Every row gives one point. The ring and each string are closed loops that go straight from each point to the next, and from the last back to the first. Before rounding, they use only three directions, however many columns there are. How many times does the string pass through the ring? Passing back the other way cancels.
(in the rows, 128 means zero)

Ring (8 x 3)
[[175 144 145]
 [157 166 167]
 [111 180 170]
 [ 75 174 139]
 [ 70 157 102]
 [ 97 125  68]
 [131 108  72]
 [168 114 105]]
String (13 x 3)
[[103 168 121]
 [107 183 103]
 [102 146 116]
 [ 58 119 108]
 [ 49 136  76]
 [ 69 160  72]
 [106 182  86]
 [110 165 108]
 [114 177 109]
 [ 77 201 131]
 [ 59 180 165]
 [ 53 153 178]
 [ 78 146 152]]
Times through: 0

Ring (8 x 6)
[[155 162  82 131 107  95]
 [154 168 130 138  90  82]
 [121 150 185 130  84  84]
 [ 91 117 189 117 103 106]
 [ 90  87 169 112 133 130]
 [110  73 132 114 159 146]
 [133  94  72 117 161 142]
 [143 128  51 120 139 123]]
String (10 x 6)
[[163 164 218 153  77  68]
 [102 143 238 130  74  80]
 [116  96 224 131 120 114]
 [133  81 186 131 146 130]
 [135  46 159 127 183 158]
 [135  60  74 116 190 164]
 [110 120  21 102 144 135]
 [114 146  49 109 117 112]
 [132 138 110 124 115 106]
 [174 147 158 148 107  90]]
Times through: 1
String (16 x 6)
[[127 147  21 110 126 117]
 [134 170  25 115 107 100]
 [171 189  66 137  92  80]
 [179 181 128 148  86  73]
 [144 184 146 137  71  68]
 [100 166 137 116  76  83]
 [110 159 210 130  68  74]
 [101 132 229 127  85  89]
 [129 106 198 133 121 111]
 [ 90  84 206 117 128 125]
 [ 64  62 174 100 146 146]
 [ 84  96 114 102 137 135]
 [ 88  69  90  99 166 157]
 [126  59  66 111 190 167]
 [159  85  76 127 174 147]
 [143 117  16 114 157 138]]
Times through: 0

Ring (7 x 9)
[[171 159 100  77 153 137  61  89 110]
 [161 158 122  93 158 151  47  90 109]
 [141 166 152 123 149 132  75 124 115]
 [112 167 153 140 130 111 135 116 126]
 [106 167 130 131 117  91 177 103 132]
 [140 172 111 107 121  79 156 128 127]
 [172 167  97  80 141 107  93 117 115]]
String (24 x 9)
[[192 175 107  80 144  94  74 160 111]
 [163 167 115  94 143 114  88 120 115]
 [175 173 126  97 145 103  76 156 112]
 [186 168 116  83 155 125  44 135 107]
 [161 140  89  65 172 198  19   7 104]
 [180 161 125  86 166 155  17 110 103]
 [170 175 140 108 146 105  72 165 112]
 [151 169 132 110 141 111  95 132 117]
 [160 172 150 117 148 115  70 156 113]
 [149 172 165 130 149 122  67 157 113]
 [153 178 162 130 141 100  87 179 116]
 [141 170 142 121 137 108 107 136 119]
 [146 179 158 132 134  88 110 178 120]
 [ 98 168 159 150 123 102 159 117 130]
 [ 83 159 137 141 120 116 178  64 134]
 [124 163 126 117 131 113 133  95 124]
 [138 175 137 123 127  85 136 151 124]
 [ 98 168 122 132 107  76 208 101 137]
 [ 95 162 103 120 107  84 215  68 138]
 [129 172 106 110 112  68 185 121 132]
 [158 181 105 100 115  50 165 168 127]
 [144 164  85  87 124  93 152  88 125]
 [148 164 104  94 134 109 119  98 120]
 [161 173 128 105 138  97 100 151 117]]
Times through: 2
String (28 x 9)
[[158 165 122  99 146 122  81 115 114]
 [181 167 127  92 158 131  39 136 106]
 [163 151 119  86 168 177  21  63 104]
 [146 148 124  95 166 183  33  46 107]
 [136 159 124 107 144 135  95  84 117]
 [152 170 134 112 140 108  96 138 117]
 [159 176 157 123 146 108  73 171 113]
 [136 170 170 138 147 125  79 146 116]
 [101 159 163 145 141 143 112  86 123]
 [117 162 140 127 136 125 122  93 123]
 [137 170 141 122 135 105 115 134 121]
 [130 178 160 141 127  84 134 170 125]
 [ 77 165 152 155 114 100 193  91 137]
 [127 176 146 134 123  82 148 153 127]
 [ 91 168 136 143 110  83 201 104 137]
 [ 69 157 114 136 105  98 229  42 142]
 [104 159 111 117 120 108 173  64 131]
 [136 169 122 113 128  96 138 120 124]
 [160 183 129 113 123  60 138 187 123]
 [164 183 114 104 118  49 152 185 125]
 [146 167  84  87 121  83 159  99 126]
 [148 163  92  88 131 104 130  89 122]
 [154 169 120 103 137 103 106 128 118]
 [174 174 117  94 139  93  92 154 115]
 [187 164  86  65 148 116  71 109 110]
 [174 153  77  60 154 147  62  56 109]
 [191 167 106  76 154 122  48 131 107]
 [174 175 131 102 144 101  77 163 113]]
Times through: 4
